Each row of a before or after table is a point. One or more steps were done to the points. Then noise was added and the rows were shuffled. The steps act on columns, c1 being the first. Write out the steps. A step turns or swaps two columns, mirrors them in a line or flattens them onto one, adds a multiple of one to another, or multiplies or shifts one. Angles are multiples of 10 degrees, from the lower column toward the higher: turns from -170 to 170, lines from 10 to 170 but not 90. Use the fewest steps. Two steps may share a column if one is a turn and the other turns, adds or multiplies; they go together, in the order done. Otherwise the lowest column goes first.

Before (14 x 2):
[[ -6   3]
 [ -7  29]
 [ -8 -23]
 [-41   3]
 [  6 -25]
 [-17  21]
 [-67 -71]
 [ 16   4]
 [ 20   7]
 [ 65 -14]
 [ 93  11]
 [-37  -8]
 [ 22 -49]
 [ -9  48]]
After (14 x 2):
[[-15 -14]
 [-41  33]
 [ 33 -37]
 [ 24 -10]
 [-19  19]
 [ 25 -22]
 [ 22  96]
 [ 25  27]
 [-13  -8]
 [ 38  20]
 [ -2  25]
 [-64 -22]
 [-76 -55]
 [  6  -2]]
Steps: turn c1 and c2 by -150 degrees

Before (8 x 6):
[[ 18  -9 -30  40  35  -5]
 [ 15 -25  77  27 -72  58]
 [-34  -6   3  43  36 -16]
 [ 39 -50  -7 -17 -37   4]
 [ 58 -24   7  17 -28 -51]
 [ 11   3 -11   3 -58  21]
 [ 58 -10  11 -33  -7 -14]
 [-19  13   0  60  35  33]]
After (8 x 6):
[[ 74 -10  13 -63  -8  -3]
 [ 53 -50  -6 -48 -36  77]
 [-43  -6   5  16  37  -7]
 [ 23  -5 -31  12  36   7]
 [ 13   4 -10 -28 -58  16]
 [ 77 -24   7 -14 -28 -15]
 [-25  13  -2  31  36  15]
 [ 19 -27  77  -6 -73  96]]
Steps: multiply c1 by 1.3; add -1.5 times c2 to c6; shift c4 by -30

Before (8 x 9):
[[-11   0  -5  -8  35  22 -54 -14 -14]
 [ 20  -8 -33  67 -23  -2   1 -25  40]
 [  3 -33 -44  22 -50  23   4   9  15]
 [ 10 -14  -1  15 -40  12  15   2  81]
 [  5  -4   0  19  77  16   3   7 -15]
 [-44  51 -34  22  27 -29 -45  33 -80]
 [ 21 -44   7  54 -29   5 -16  19  39]
 [ 25  -5  15 -12  20 -17 -15  -7 -42]]
After (8 x 9):
[[  5 -16   2   8  82  22   8   5 -37]
 [-32 -13  20 -35  60  61  -3 -19 -16]
 [-46 -34   6  -2  42  24  28  12  26]
 [  6 -43  25 -38  38  41  10  19  -9]
 [ -1   2 -12 -36 -23 -33  41 -16 -10]
 [-29  50 -44 -51 -97  -4  -9  37  41]
 [ 13  -7  27 -14 -43 -21  -9  -7  22]
 [ -5  -3   2  -2 -69  19  10   6 -38]]
Steps: swap c1 and c3; turn c6 and c7 by 110 degrees; turn c4 and c6 by 120 degrees; turn c5 and c9 by -140 degrees; add -0.7 times c8 to c5

Before (12 x 14):
[[ -3  25 -10  24  11 -24 -16  -7  13  -2 -19 -32 -19   3]
 [ 11  -9  -6  -9  25  -1  28  22   4   1  12  -3 -18  12]
 [ -2  32 -10 -15  -3 -19  18  24  25   2  -5  35   4  15]
 [  3 -53 -17  16 -31   8 -26  19   9  25 -19  13  22   2]
 [ -9  -4  16  10  16  12   8  29   8  43 -22 -30  24  23]
 [  2   8   5  24  -3  -5  16  21   1  -8 -16  -6  -4 -10]
 [  6 -30  14  18 -11  13  -6   7   3  19   9  -4   5  25]
 [  9  -4  31 -27  12   7  14  21   3  25  15 -22  21 -25]
 [-17  15 -35  32 -11   7   8  -8   0  -8  -1   1   7 -18]
 [ 46   1  -8  30  12 -10  12  -3 -21  20   5 -39 -28   7]
 [ 16   4 -12  17  10  -7   2   9 -16  -8   6  10  12  -2]
 [  4  12   0  24   8  23 -10  22  21   5  -4 -24   7 -40]]
After (12 x 14):
[[-22  40  -1  26 -52  25   0 -28  -5   7   2 -18   9 -41]
 [  3  32 -10  29 -50 -12  -1 -32  50  21  -1  53 -29   8]
 [-22  58 -12 -15 -65 -20   3  22 -14   2  -7 -97   6  16]
 [-12  53 -12  24 -50 -23   3 -23  -7   0 -12  56 -17   1]
 [  6  47 -32  31 -70   9   0   9 -15 -10  -1  16   4 -20]
 [ -1  36   5  24 -62  -7   8 -14   0  -8 -17 -38  -5  -9]
 [  9  33 -13  16 -51  -6  -2   6  23  -6   6 -34  12  -3]
 [ -5  27  33 -25 -49   7  -2 -29   6  26   9 -21  21 -23]
 [-10 -23 -14  14 -92   8   2   1  -1  24 -10 -56  23   3]
 [ -4  -1  12  18 -73  12  -1  -4   4  22  11 -13   3  26]
 [ -8  21  -6  -9 -33  -2   0 -14   8  -2  -1 -48 -21  12]
 [ -3  27  18  11 -43  10   3 -38 -10  45 -18 -27  25  25]]
Steps: turn c1 and c9 by 110 degrees; shift c2 by 30; shift c5 by -60; flatten c7 and c11 onto the line at 110 degrees; turn c8 and c12 by -120 degrees; multiply c12 by 2.5

Before (8 x 20):
[[-53  -1 -11 -17  32  33 -70   7  26 -37  -8 -18 -78  38 -28  20  -7  12
   28  12]
 [ 21 -60  67 -24  11   9 -24  29  10  34  49  28   3  44 -25  34 -15  23
   21 -31]
 [ 16 -70 -13   0 -19 -30  19  56  22  14  35 -73 -59 -15 -24  30  59   3
   46  59]
 [ 26 -36  -2 -53   6 -54 -64  29 -15  37  -3  16 -12 -60  -8  34   8   7
   66  15]
 [-22 -11  31 -34  28  -2   9  19  48  12 -60 -36 -15 -26 -18 -26  30  -2
   -4 -27]
 [ 24  30  30  -1 -17 -29  22 -21  30  22 -14  27  -4 -67  39 -21  22  16
   15  64]
 [-14  23  21   0  -3  33  22 -28 -24 -17 -55 -55 -29  26 -30 -17 -16 -24
    1 -32]
 [ 45 -18  63  26 -13  16 -18 -38  44 -28 -33   3 -78  10 -21  52 -20   8
  -44  15]]
After (8 x 20):
[[ 10  21  21   1  23  34  -2 -20 -28 -17 -56 -43 -31  27 -32 -27 -16 -24
  -35 -33]
 [ -8 -37  -3 -52 -64 -61  17  33 -13  39  -3 -32 -10 -60  -6  28   8   8
   64  17]
 [-37 -12  30 -34  -1   9 -28 -26  50  13 -59 -23 -14 -28 -18  24  30  -5
  -28 -25]
 [ 94 -20  63  28 -12 -11  16  52  44 -29 -36  30 -76   9 -22 -36 -18   6
  -32  12]
 [ 46 -62  67 -19 -25  -2  -1  34  11  32  48   8   6  43 -23  29 -12  21
   35 -29]
 [  1 -71 -11  -1  25 -30  12  29  19  15  33 -84 -60 -14 -25  58  61   3
  -12  59]
 [ 16  30  27  -1  27 -39   8 -21  30  21 -14  11  -3 -71  37 -26  22  17
   29  61]
 [-60  -1  -9 -17 -78  59  -4  20  25 -35  -8 -31 -79  38 -29   6  -6  15
   10  14]]
Steps: turn c1 and c6 by -30 degrees; multiply c1 by 2; turn c5 and c7 by -110 degrees; swap c8 and c16; turn c12 and c19 by 40 degrees
